Each row is a point. Each copy is the shape, with its points in the same order, turned, moved and blurred by noise. Some copies are also mirrored. Which?

Shape (8 x 3):
[[   0    5    2]
 [ -28   29   19]
 [  45  -13   29]
 [  31   10   37]
 [  35   41   -7]
 [  -2    5 -121]
 [ -24   21    3]
 [ -11   18    7]]
Copy 1:
[[  0  -7 -16]
 [ 23  13 -41]
 [  2 -62  -6]
 [ 21 -48 -19]
 [ 33 -12  23]
 [-49  67  70]
 [ 13  18 -31]
 [ 11   4 -23]]
Copy 1 is: mirrored
Copy 2, 8 rows:
[[ 15  13  18]
 [-21  16  46]
 [ 63  13  20]
 [ 53  19  37]
 [ 28  51  10]
 [-26  13 -99]
 [-25  -2  28]
 [ -8  10  32]]
Copy 2 is: only turned

Shape, 12 rows:
[[-12 -37 -33  30  22   8]
 [ 49   8  49 -50  -7  50]
 [ -2  59 -14   3  49   7]
 [ 15 -37  38  41 -37  -1]
 [ 64  36  13 -15  58  55]
 [-14  33  11 -30  -3  33]
 [ 87  18  50 -44  19 -30]
 [ 87  45  22  39  -3  54]
 [-20  43  36  34  -1 -32]
 [ 23 -39  38  35  18 -13]
 [ 40   1 -13  35   2  27]
 [ 23 -25  30  16 -63 -52]]
Copy 1, 12 rows:
[[-10  13   3  48  43 -14]
 [ 32  -4   6 -51 -19  58]
 [ 12  71  28  14 -25 -29]
 [ 38 -46 -15  46  -5  18]
 [ 33  78  35 -11  -8  57]
 [ 30  21  13 -29 -15 -20]
 [-20  18   0  -4 -73  74]
 [ 83  64 -23  16 -28  65]
 [ 30   8   8  50 -56 -28]
 [ 16 -26  15  64  -9  33]
 [ 31  39 -25  37  13  29]
 [ -2 -57 -53  45 -45   9]]
Copy 1 is: mirrored
Copy 2 (12 x 6):
[[-19  29   6 -18 -43  -7]
 [ 62 -34 -32 -16  54  23]
 [-34  47  -7  18  53  11]
 [ 31 -33  47   4 -34  19]
 [ 51  50 -22  -8  71  -2]
 [-12  -7 -23  -9  38  44]
 [ 50 -33 -11  41  70 -44]
 [ 86  44  20  37  40  41]
 [-38 -17  54  35  30  26]
 [ 22 -12  51  -6  -8 -26]
 [ 34  35   8  14 -10  17]
 [ 12 -71  33  49 -36   5]]
Copy 2 is: mirrored

Shape, 15 rows:
[[  12  -22  -23   -4   28   18  -26  -12   20]
 [  43  -10   -2  111   28    8   24  -17  -20]
 [  -5   47   36  -22    1  -24   50    0   -4]
 [  -5   -3  -24   15    8  -51   -3   15   22]
 [  -5    0   -6   19   22   32   -5   43   78]
 [  39  -37  -28  -34    8   25    9   23  -22]
 [  43   -6  -15   54  -21   32    8  -17   -4]
 [   9   -9   63   36   19   18   92    1   37]
 [  73   30  -20  -18 -106   33  -18    8   25]
 [   6    6  -11    7   20   -1   19  -30  -14]
 [   3  -11  103  -20   -9    7   -9   14  -12]
 [  19  -26   -3  -27   33  -46  -15   -7   64]
 [  -5  -31   -7  -17  -60   -5  -23   -6   60]
 [   1   34    6   -5   10   32   92   51   14]
 [  23   19   46  -27  -85   -8  121  -22   11]]
Copy 1 (15 x 9):
[[-22  38   4 -12  14  20 -10  17  13]
 [-15 -19 -11  38  78 -41  14  85  44]
 [ 44  18  -1 -16   5 -65  36 -28  -8]
 [-27  -8  17 -37 -12 -44 -13   4  29]
 [  6  73  49   2  -8 -18 -35  35  46]
 [ 11  24 -28 -42 -17  25  17  53   5]
 [ 11 -13  -7  32  13  10  17  53  44]
 [ 65  31  63   8  36 -61  57  44  14]
 [ 68 -27 -21  26 -58  44   2   1  82]
 [ -9   9 -10   3  24 -21  33   8  -3]
 [ 90  -4  15 -24  40 -16 -32   2 -40]
 [-19  19  47 -64  13   5  -7 -18  33]
 [ 11 -16  55  -3 -43  23 -16  -7  14]
 [ 56  73  -2  -6 -27 -70  48  44  22]
 [105 -37  40   9 -38 -49 103 -11   7]]
Copy 1 is: only turned
Copy 2, 15 rows:
[[ 51 -13   9  10 -16 -20 -18  -8  27]
 [  1 -66 -25  65 -13  -1  65  -6  79]
 [-40   5  37 -44  -4   8  42  18  20]
 [ -3  -8 -18 -25 -38 -56   4   6  51]
 [ 19  11   3  30 -22 -16 -44  68  52]
 [ 42 -43 -21 -28  32  -4 -14   1   7]
 [ 33 -36 -38  36 -15   7  45  18  24]
 [-37 -59  31  -1 -25  54  25  65  64]
 [ 70  38 -74 -26  -8  17  56  67 -28]
 [  8 -33  18  -2 -13 -13  32 -11  15]
 [-16  27  -2 -38  -9  83  -5 -15  53]
 [ 49  -4  25 -50 -43 -34 -20  19  69]
 [ 42  18 -41 -32 -76   0 -18  35   6]
 [-47 -34  17  -8  36   8   5  82  10]
 [-41 -44  -1 -76 -41  64  77  82 -21]]
Copy 2 is: mirrored
